Each row of a before or after table is a point. The points were changed in one or more steps. Then noise was added and the rows were shuffled. The steps act on how far a point lies along the listed directions, d1 being the first. Write out the steps. A step turns or swaps two directions, mirrors them in a line or flattens them onto one, adds a multiple of one to another, or multiplies one. Angles are multiples of 10 degrees, from the lower direction toward the higher: turns from -170 to 170, lines from 10 to 170 but not 90. Use the fewest steps. Two steps may share a direction if one is a turn and the other turns, adds or multiplies; they go together, in the order done. Otherwise the lowest direction goes first.

Directions:
(1): -0.231 0.150
(2): -0.150 -0.231
Before (13 x 2):
0.045 -0.053
-0.019 0.003
0.042 -0.015
-0.032 -0.009
0.034 0.031
-0.025 -0.117
0.043 -0.039
0.043 -0.013
-0.018 0.042
-0.017 0.037
0.063 0.038
-0.021 0.012
0.075 0.016
After (13 x 2):
-0.018 -0.015
0.027 0.070
0.004 -0.037
0.036 0.024
0.121 0.157
-0.049 -0.058
0.107 0.125
0.031 0.018
-0.008 -0.065
0.024 0.064
0.077 0.110
-0.010 0.004
-0.169 -0.288
Steps: multiply d1 by 0.4; multiply d2 by 3

Directions:
(1): 0.065 -0.053 0.326
(2): -0.189 -0.278 -0.007
(3): 0.271 -0.182 -0.084
Before (12 x 3):
0.055 -0.064 0.012
0.011 -0.001 -0.021
0.038 0.040 -0.016
-0.008 0.021 0.019
-0.025 0.056 0.028
-0.025 0.062 -0.006
-0.029 -0.027 -0.069
-0.067 -0.037 -0.031
0.022 -0.064 -0.056
-0.078 -0.025 -0.082
0.020 0.017 0.021
0.057 -0.040 -0.003
After (12 x 3):
0.001 0.065 -0.002
0.085 -0.031 0.073
-0.010 -0.007 0.015
0.003 -0.084 0.025
0.001 0.060 0.031
0.077 -0.022 0.026
0.000 0.028 -0.010
0.041 -0.038 0.056
-0.051 0.015 0.031
-0.031 -0.065 -0.040
-0.026 0.016 -0.014
-0.040 -0.053 -0.013
Steps: multiply d1 by -1; swap d2 and d3

Directions:
(1): -0.235 0.257 -0.050 -0.283 -0.126 0.084
(2): 0.152 -0.073 0.246 -0.155 -0.293 -0.167
(3): 0.282 0.046 -0.139 -0.280 0.206 -0.071
(4): 0.261 0.247 -0.066 0.156 -0.176 0.196
(5): 0.001 0.254 0.328 0.057 0.218 -0.062
Before (14 x 6):
-0.026 0.096 -0.061 0.090 0.132 0.087
-0.005 -0.007 -0.027 -0.049 0.011 0.000
0.002 -0.027 -0.011 -0.019 -0.041 -0.016
0.043 0.009 -0.008 -0.078 0.034 -0.045
0.041 0.117 0.038 0.020 -0.025 0.037
-0.053 0.013 -0.004 -0.070 -0.024 -0.034
-0.030 -0.019 0.005 -0.045 -0.029 -0.015
-0.052 0.007 -0.024 -0.071 0.049 0.017
-0.039 0.010 0.013 -0.018 0.010 -0.069
0.020 0.041 0.016 -0.082 0.104 -0.011
-0.020 0.001 0.019 -0.057 0.011 -0.019
-0.032 -0.023 -0.023 -0.039 -0.024 -0.024
0.033 0.005 -0.026 0.019 -0.058 0.055
-0.037 -0.053 0.000 -0.027 -0.017 -0.010
After (14 x 6):
0.055 0.006 -0.045 -0.035 0.061 -0.018
0.030 -0.037 -0.018 -0.021 0.011 -0.012
0.050 0.065 0.065 0.060 0.036 0.004
-0.026 -0.053 -0.030 0.003 -0.005 0.011
-0.008 -0.013 0.009 0.009 0.000 0.021
0.026 -0.024 -0.011 0.010 0.029 -0.001
0.027 -0.055 -0.027 0.045 0.023 -0.029
0.098 0.015 0.018 -0.050 0.044 -0.010
-0.019 -0.026 -0.041 0.010 0.013 0.002
0.071 0.053 0.143 -0.061 -0.106 -0.050
0.000 0.003 -0.027 0.030 0.007 -0.040
-0.002 -0.048 -0.028 0.025 0.018 0.001
0.062 -0.064 0.018 -0.020 -0.005 -0.018
-0.003 -0.050 -0.037 0.012 0.004 -0.018
Steps: turn d1 and d2 by 170 degrees; flatten d4 and d5 onto the line at 60 degrees

Directions:
(1): 0.032 -0.039 -0.138 0.356 -0.275 0.223 -0.166 0.040
(2): -0.042 -0.006 0.339 -0.163 -0.066 0.392 0.002 0.022
Before (8 x 8):
0.034 -0.017 -0.008 0.045 -0.011 0.048 -0.006 -0.015
-0.013 0.018 0.041 -0.062 0.021 -0.011 0.003 -0.020
0.002 0.005 0.004 0.016 -0.041 0.052 -0.002 -0.004
0.002 0.030 -0.050 0.056 0.021 -0.070 0.001 0.017
0.004 0.016 0.032 -0.096 0.077 -0.074 0.022 0.004
0.037 0.011 -0.147 0.093 0.034 -0.158 0.008 -0.030
-0.004 -0.003 -0.001 0.021 -0.006 0.065 -0.008 -0.001
0.005 0.011 -0.048 0.066 -0.021 -0.024 0.019 0.019
After (8 x 8):
-0.001 0.027 0.140 -0.164 0.100 0.021 0.076 -0.021
0.000 -0.001 -0.003 0.031 -0.042 0.042 -0.010 0.002
0.018 0.011 -0.048 -0.022 0.047 -0.128 0.000 0.010
0.002 0.012 -0.039 0.014 -0.004 -0.073 -0.017 -0.017
0.027 -0.011 0.016 0.033 -0.007 0.059 -0.002 -0.017
-0.014 0.037 0.066 -0.042 0.055 0.002 0.030 0.013
-0.006 0.022 0.067 -0.029 0.009 0.050 0.036 0.020
0.003 -0.005 -0.015 0.027 -0.018 0.059 -0.019 0.001
Steps: mirror d1 and d2 in the line at 30 degrees

Directions:
(1): -0.213 0.109 0.158 0.112 -0.316 -0.227 -0.032 0.264 -0.154
(2): -0.020 -0.194 0.074 0.404 0.084 0.019 0.089 -0.192 -0.285
(3): 0.226 0.159 0.132 -0.268 -0.019 -0.062 -0.020 -0.151 -0.384
(4): 0.042 -0.320 -0.229 -0.071 -0.199 -0.155 -0.320 -0.104 -0.045
(5): -0.012 0.307 -0.452 0.132 0.018 -0.100 0.049 -0.037 -0.099
Before (14 x 9):
-0.008 0.040 -0.072 0.059 0.001 0.020 0.011 0.022 0.031
0.011 -0.040 -0.032 -0.004 0.007 -0.002 -0.034 -0.060 0.020
-0.011 0.041 -0.066 -0.048 0.021 0.016 -0.013 0.018 0.031
0.034 0.021 0.019 -0.127 -0.041 -0.021 -0.047 0.004 -0.034
-0.005 0.066 0.018 -0.055 -0.071 -0.042 0.001 0.025 -0.037
0.034 -0.087 -0.076 -0.043 -0.026 -0.035 -0.093 -0.033 0.000
-0.011 -0.063 -0.048 -0.019 -0.027 0.011 -0.059 -0.003 0.039
-0.041 0.028 -0.047 0.045 -0.038 -0.045 -0.033 0.025 -0.034
-0.073 0.039 -0.049 0.025 -0.083 -0.061 -0.011 0.072 -0.018
-0.004 0.004 -0.002 -0.042 0.032 0.018 0.010 -0.032 0.014
0.053 -0.040 0.019 -0.069 0.010 -0.009 -0.042 -0.040 0.008
-0.003 0.070 -0.106 -0.011 -0.011 -0.002 -0.013 0.046 0.050
-0.024 -0.015 0.158 -0.045 -0.011 0.027 0.024 0.090 0.049
-0.009 0.084 0.011 -0.004 0.021 -0.018 0.029 0.004 -0.008
After (14 x 9):
0.019 -0.032 -0.047 -0.013 0.072 0.040 0.017 -0.081 0.013
-0.056 -0.063 -0.078 0.064 -0.133 -0.105 -0.089 0.053 -0.057
0.038 -0.096 0.107 -0.034 0.072 0.070 0.008 -0.027 0.053
-0.018 -0.014 -0.021 0.042 0.085 0.059 0.034 -0.024 0.024
0.000 0.062 -0.013 0.023 0.020 0.043 0.031 0.040 0.057
-0.083 0.028 0.069 0.100 -0.111 -0.077 0.025 0.052 -0.102
0.043 -0.034 0.019 -0.053 0.075 0.056 0.001 -0.074 0.060
0.071 -0.088 0.017 -0.017 0.073 0.033 -0.014 -0.096 0.008
-0.078 0.070 0.095 0.032 -0.074 -0.050 0.011 0.112 -0.029
-0.031 0.027 0.009 0.089 0.040 0.058 0.056 0.040 0.040
-0.028 0.062 -0.021 0.052 0.001 -0.044 0.011 -0.007 -0.032
-0.008 -0.066 0.041 -0.013 0.020 0.063 -0.008 0.000 0.066
-0.023 -0.070 0.065 0.076 -0.013 -0.001 0.003 -0.035 -0.090
-0.154 0.077 0.115 0.074 -0.150 -0.095 0.033 0.177 -0.053
Steps: multiply d1 by 2.5; mirror d2 and d3 in the line at 70 degrees; mirror d4 and d5 in the line at 130 degrees

Directions:
(1): -0.013 0.047 -0.036 0.059 0.224 0.250 -0.195 -0.383 -0.216 -0.252 0.029
(2): 0.147 -0.123 0.345 0.026 -0.020 0.381 -0.015 0.285 0.033 -0.153 0.089
(3): 0.240 0.088 0.108 0.256 -0.188 -0.128 -0.121 -0.028 -0.019 -0.142 -0.431
(4): -0.157 -0.292 0.069 -0.089 -0.003 -0.041 -0.116 -0.181 0.459 -0.160 -0.093
(5): -0.082 0.211 0.216 -0.389 0.147 -0.154 -0.291 0.134 -0.069 -0.033 -0.111
Before (13 x 11):
-0.071 0.003 -0.026 -0.058 0.023 -0.001 -0.009 -0.044 -0.004 0.002 0.057
-0.014 -0.003 -0.012 0.037 0.008 -0.046 -0.015 -0.049 -0.040 0.011 -0.021
-0.054 -0.019 0.023 -0.080 0.022 0.015 0.033 0.049 0.019 0.035 0.068
-0.020 -0.009 0.013 -0.009 -0.045 -0.046 0.012 0.028 0.028 0.037 -0.028
-0.056 -0.007 0.038 -0.040 0.024 0.053 -0.080 -0.025 0.046 -0.020 -0.006
0.027 -0.037 0.086 0.040 -0.021 0.053 -0.006 0.026 0.033 -0.036 -0.017
-0.011 0.001 0.086 -0.106 0.009 -0.018 -0.057 0.047 -0.004 -0.010 -0.063
-0.031 -0.074 -0.019 0.037 0.053 0.105 0.023 -0.122 0.035 -0.037 0.029
0.027 0.041 0.036 -0.004 -0.022 -0.088 -0.095 -0.009 0.018 0.008 -0.074
-0.059 -0.020 -0.022 -0.009 0.065 0.046 -0.012 -0.086 -0.006 -0.033 0.013
-0.026 0.041 0.034 -0.070 0.082 0.003 -0.083 -0.074 -0.051 -0.028 0.033
-0.018 -0.022 -0.038 -0.005 0.082 0.061 -0.039 -0.126 -0.003 -0.051 0.033
-0.053 0.031 -0.037 -0.036 0.006 -0.043 0.037 0.014 -0.059 0.067 0.039
After (13 x 11):
0.011 0.032 0.026 -0.063 0.106 0.087 -0.077 -0.048 -0.062 -0.057 0.037
0.065 0.019 0.027 0.030 -0.055 -0.034 -0.005 0.021 -0.059 -0.004 -0.114
0.025 0.043 0.075 -0.029 0.040 0.000 -0.105 -0.064 -0.041 -0.066 -0.049
-0.021 0.055 0.043 -0.074 0.007 -0.051 -0.010 0.052 -0.028 0.025 -0.025
0.004 -0.029 0.029 0.020 -0.055 0.000 0.033 0.050 0.018 0.027 -0.011
0.020 0.045 -0.033 0.054 -0.011 -0.011 0.049 -0.007 -0.078 0.041 0.021
-0.018 -0.062 0.039 0.026 0.002 0.023 -0.020 -0.024 0.016 -0.027 -0.004
0.073 -0.030 0.039 0.111 -0.066 0.013 -0.022 0.007 0.043 -0.010 -0.034
0.007 0.072 0.041 0.012 0.011 0.058 -0.062 0.025 -0.067 -0.001 -0.023
-0.059 -0.037 0.050 -0.055 -0.002 -0.040 -0.034 0.000 0.061 -0.010 -0.034
-0.030 0.023 0.043 -0.046 0.082 0.069 -0.044 -0.018 -0.054 -0.041 0.003
-0.034 0.024 0.065 -0.070 0.014 0.023 -0.060 0.004 -0.014 -0.048 -0.003
-0.036 0.031 0.026 -0.066 0.109 0.114 -0.013 -0.028 -0.089 0.004 0.084
Steps: add -0.3 times d1 to d3; turn d3 and d5 by -70 degrees; turn d2 and d4 by -130 degrees

Directions:
(1): 0.404 0.158 -0.111 0.182 -0.029 0.286 -0.042 -0.139 0.082 0.287 0.153 -0.061
(2): -0.079 0.137 -0.109 0.149 -0.188 -0.040 -0.280 0.447 0.172 0.144 -0.165 0.047
(3): 0.347 -0.262 0.131 0.232 0.107 -0.136 -0.012 0.195 -0.292 -0.046 -0.171 -0.094
(4): 0.102 -0.097 -0.024 -0.370 -0.399 0.131 -0.052 -0.040 -0.253 0.120 -0.187 0.050
Before (12 x 12):
-0.113 0.054 -0.003 -0.066 0.017 -0.021 0.021 -0.046 0.045 -0.011 0.029 0.028
-0.117 0.004 0.037 0.005 0.076 -0.055 0.006 0.010 0.069 -0.058 0.034 -0.014
0.013 -0.019 0.008 0.027 -0.044 -0.068 -0.034 0.142 -0.020 0.000 -0.069 0.016
-0.061 0.061 -0.020 -0.012 -0.004 0.029 0.026 -0.065 0.077 0.035 0.093 0.004
-0.086 0.021 -0.011 -0.050 0.030 -0.049 0.026 0.007 0.066 -0.055 0.020 0.027
0.051 -0.016 0.007 -0.001 0.025 0.055 0.046 -0.085 -0.039 0.003 0.046 -0.024
0.088 -0.013 0.014 0.038 0.011 -0.032 0.044 -0.035 -0.063 -0.032 -0.009 -0.028
0.058 0.010 -0.046 -0.056 -0.019 0.053 0.004 -0.106 -0.034 0.028 0.052 -0.031
0.007 0.004 -0.020 0.045 -0.045 0.003 -0.048 0.048 -0.012 -0.003 -0.022 0.000
0.083 -0.004 -0.006 -0.016 -0.068 0.024 -0.041 -0.015 -0.052 0.017 0.015 -0.039
-0.009 0.009 -0.012 0.012 0.034 -0.013 0.006 0.000 0.054 -0.006 0.004 0.027
-0.031 -0.001 -0.013 -0.095 -0.067 0.031 0.008 -0.009 0.002 0.031 0.002 0.006
After (12 x 12):
-0.019 -0.027 -0.028 -0.116 -0.026 0.010 0.026 -0.107 -0.067 -0.040 0.028 -0.021
0.065 -0.063 0.030 0.013 0.003 -0.062 0.045 -0.005 -0.101 -0.059 -0.048 -0.026
-0.042 0.005 -0.018 -0.092 -0.080 0.044 0.000 -0.011 0.009 0.040 0.011 0.012
0.120 0.013 -0.012 0.114 -0.009 -0.023 -0.036 0.118 0.013 0.048 -0.015 -0.008
-0.108 0.059 -0.010 -0.042 -0.003 0.019 0.042 -0.091 0.082 0.005 0.095 0.018
0.054 0.018 -0.021 0.078 -0.002 0.024 -0.029 -0.008 0.001 0.005 0.024 -0.010
0.070 -0.029 0.020 -0.023 -0.041 0.004 -0.012 -0.042 -0.075 -0.030 0.022 -0.045
-0.002 0.015 -0.017 0.008 0.029 -0.015 0.013 -0.013 0.055 -0.006 0.005 0.023
-0.102 0.033 0.019 0.008 0.006 -0.031 -0.037 0.061 0.085 0.005 0.020 0.007
-0.029 -0.066 0.039 -0.055 0.016 0.006 0.057 -0.050 -0.069 -0.046 0.005 -0.006
-0.084 0.054 -0.042 -0.049 -0.022 -0.024 -0.020 0.046 0.096 -0.004 0.010 0.026
-0.141 0.075 -0.032 -0.085 -0.036 -0.012 -0.001 -0.001 0.059 0.018 0.017 0.054
Steps: turn d1 and d2 by -60 degrees; add -0.7 times d1 to d4; multiply d3 by 1.3

Directions:
(1): -0.451 -0.168 0.362 0.159 0.051 -0.170 0.121 -0.048 -0.167 0.075 -0.017 -0.116 0.065 -0.204
(2): 0.152 -0.309 0.230 -0.084 -0.474 0.162 0.197 0.061 0.048 -0.167 -0.062 0.133 0.060 -0.045
(3): 0.163 -0.101 0.384 0.081 0.019 0.005 -0.362 -0.031 -0.145 0.155 0.091 0.077 -0.217 0.315
Before (11 x 14):
0.079 0.028 -0.092 -0.037 -0.031 -0.012 0.001 0.023 0.074 -0.039 0.000 -0.008 0.009 0.003
-0.003 -0.055 0.040 -0.037 -0.087 0.032 0.072 -0.016 0.000 -0.033 -0.002 0.022 0.023 -0.056
0.039 0.034 -0.050 0.023 0.059 -0.010 -0.050 -0.022 -0.028 0.036 0.012 -0.036 -0.032 0.038
0.016 0.009 0.027 0.026 0.028 -0.021 -0.064 -0.001 -0.010 -0.011 -0.001 0.007 0.002 0.065
0.100 -0.020 -0.089 -0.063 -0.063 0.060 0.035 0.027 0.063 -0.035 -0.005 0.045 0.017 0.032
-0.140 -0.036 -0.011 -0.015 -0.052 -0.020 0.149 0.003 0.010 -0.072 -0.040 -0.028 0.057 -0.149
0.017 -0.083 0.129 0.019 -0.116 0.024 0.044 0.004 -0.011 -0.031 -0.032 0.025 0.006 -0.023
-0.067 0.033 0.016 0.013 0.024 -0.005 -0.002 -0.006 -0.013 0.002 -0.006 -0.037 -0.007 -0.017
-0.033 -0.028 0.055 -0.015 -0.036 -0.021 0.054 0.004 -0.019 0.017 -0.023 -0.015 0.021 -0.041
0.042 -0.008 -0.059 -0.028 -0.043 0.064 -0.013 0.015 0.016 -0.023 0.003 0.047 0.005 0.011
-0.041 0.037 -0.061 -0.019 0.076 -0.004 0.008 0.007 0.025 -0.029 -0.016 -0.040 0.025 -0.030
After (11 x 14):
0.028 0.023 0.028 -0.010 -0.030 0.036 -0.030 -0.001 0.003 -0.016 0.003 0.007 -0.027 0.033
-0.028 -0.042 0.083 0.002 0.022 0.009 -0.031 0.006 -0.018 -0.014 -0.005 -0.016 -0.011 0.011
-0.092 -0.022 0.040 0.034 0.020 -0.084 0.018 0.001 0.002 0.006 0.003 -0.050 0.024 -0.050
0.106 -0.052 0.039 -0.019 -0.142 0.064 0.035 0.020 0.030 -0.054 -0.033 0.051 0.001 0.008
-0.026 0.082 -0.097 0.011 0.095 -0.043 -0.018 -0.008 0.026 -0.019 -0.012 -0.029 0.038 0.014
-0.115 -0.051 0.043 0.019 0.022 -0.037 0.065 -0.004 -0.018 0.016 0.000 -0.027 0.040 -0.052
-0.102 -0.015 -0.011 0.017 0.019 0.005 0.017 -0.005 -0.025 0.006 0.003 -0.003 0.021 -0.051
0.132 -0.239 0.311 -0.034 -0.302 0.102 -0.010 0.028 -0.028 -0.071 -0.008 0.117 -0.066 0.075
-0.048 0.077 -0.111 0.041 0.126 -0.049 -0.017 -0.026 -0.023 0.039 0.008 -0.077 -0.003 -0.023
0.063 -0.099 0.110 -0.040 -0.145 0.062 0.038 -0.013 -0.007 -0.033 0.006 0.058 -0.014 -0.008
0.091 -0.062 0.081 -0.046 -0.111 0.034 0.013 0.019 -0.002 0.000 -0.015 0.031 -0.013 0.033
Steps: turn d1 and d3 by 140 degrees; add 1.5 times d3 to d2

Directions:
(1): -0.032 -0.284 -0.238 -0.039 -0.041 -0.279 -0.237 0.252 -0.051 -0.093 -0.042 0.252 -0.059 -0.416 -0.091 -0.233 0.021 0.159
(2): -0.158 -0.062 0.156 0.230 0.452 -0.188 -0.098 0.166 -0.107 -0.044 0.263 -0.390 0.125 -0.113 -0.030 0.148 0.061 0.091
(3): -0.173 -0.168 0.015 0.305 -0.044 0.186 -0.205 -0.065 -0.245 0.051 0.000 0.317 -0.040 -0.061 0.357 0.347 0.097 -0.146
(4): 0.046 0.100 0.282 -0.008 0.187 -0.036 -0.128 0.010 0.320 0.464 -0.166 0.093 0.056 -0.153 0.198 -0.208 0.269 -0.036
Before (8 x 18):
-0.024 0.014 0.012 -0.013 0.095 -0.050 -0.005 0.038 0.008 0.004 0.027 -0.099 0.031 -0.008 -0.020 -0.040 -0.003 0.048
0.088 0.066 -0.036 -0.074 -0.121 0.068 0.079 -0.058 0.044 -0.033 -0.071 0.023 -0.016 0.076 -0.068 -0.051 -0.057 0.006
-0.011 -0.020 -0.018 -0.025 0.074 -0.076 0.003 0.083 -0.016 -0.073 0.015 -0.139 0.031 -0.016 -0.111 -0.068 -0.045 0.027
0.016 0.006 -0.007 0.013 0.013 -0.018 0.015 0.039 -0.066 -0.042 0.003 -0.030 -0.041 0.034 0.008 0.029 -0.013 0.002
0.007 0.062 0.023 -0.019 0.059 -0.012 0.032 0.005 0.053 0.015 -0.015 -0.095 0.050 0.036 -0.030 -0.039 -0.025 0.001
-0.047 -0.084 -0.047 0.071 0.026 -0.061 -0.097 0.023 -0.060 -0.025 0.012 0.076 0.013 -0.063 0.061 0.055 -0.003 -0.002
0.012 0.045 0.004 -0.043 0.081 -0.027 0.026 0.031 0.019 -0.011 0.030 -0.095 0.020 0.049 -0.051 -0.030 -0.021 0.021
0.009 0.010 0.039 0.038 0.033 -0.018 0.053 0.022 -0.052 -0.068 0.065 -0.101 0.010 0.028 -0.042 0.073 -0.005 -0.016
After (8 x 18):
0.088 0.106 -0.034 -0.168 0.005 -0.037 0.116 0.015 0.092 -0.041 -0.008 -0.127 0.007 0.108 -0.155 -0.134 -0.075 0.042
0.039 0.027 0.009 0.001 -0.088 0.056 0.075 -0.038 -0.040 -0.048 -0.002 0.011 -0.023 0.071 -0.006 0.070 -0.016 -0.058
0.033 0.033 0.007 -0.014 0.114 -0.090 0.051 0.066 0.014 -0.098 0.071 -0.226 0.049 -0.003 -0.169 -0.051 -0.054 0.099
0.096 0.063 -0.082 -0.194 -0.087 -0.040 0.120 0.024 0.074 -0.095 -0.067 -0.110 -0.003 0.079 -0.211 -0.192 -0.115 0.026
-0.077 -0.118 -0.043 0.141 -0.071 0.057 -0.154 -0.045 -0.107 0.039 -0.054 0.275 -0.022 -0.058 0.219 0.149 0.041 -0.084
0.073 0.121 -0.008 -0.137 0.020 -0.048 0.118 0.007 0.123 -0.020 -0.030 -0.168 0.049 0.081 -0.152 -0.149 -0.078 0.038
0.011 -0.002 -0.011 0.027 -0.025 0.020 0.002 0.016 -0.081 -0.026 -0.018 0.030 -0.053 0.041 0.050 0.055 -0.008 -0.021
0.069 0.086 -0.040 -0.156 -0.045 -0.020 0.093 -0.014 0.091 -0.009 -0.047 -0.070 0.001 0.072 -0.100 -0.148 -0.058 0.046
Steps: mirror d1 and d2 in the line at 170 degrees; turn d3 and d4 by 20 degrees; multiply d3 by 3
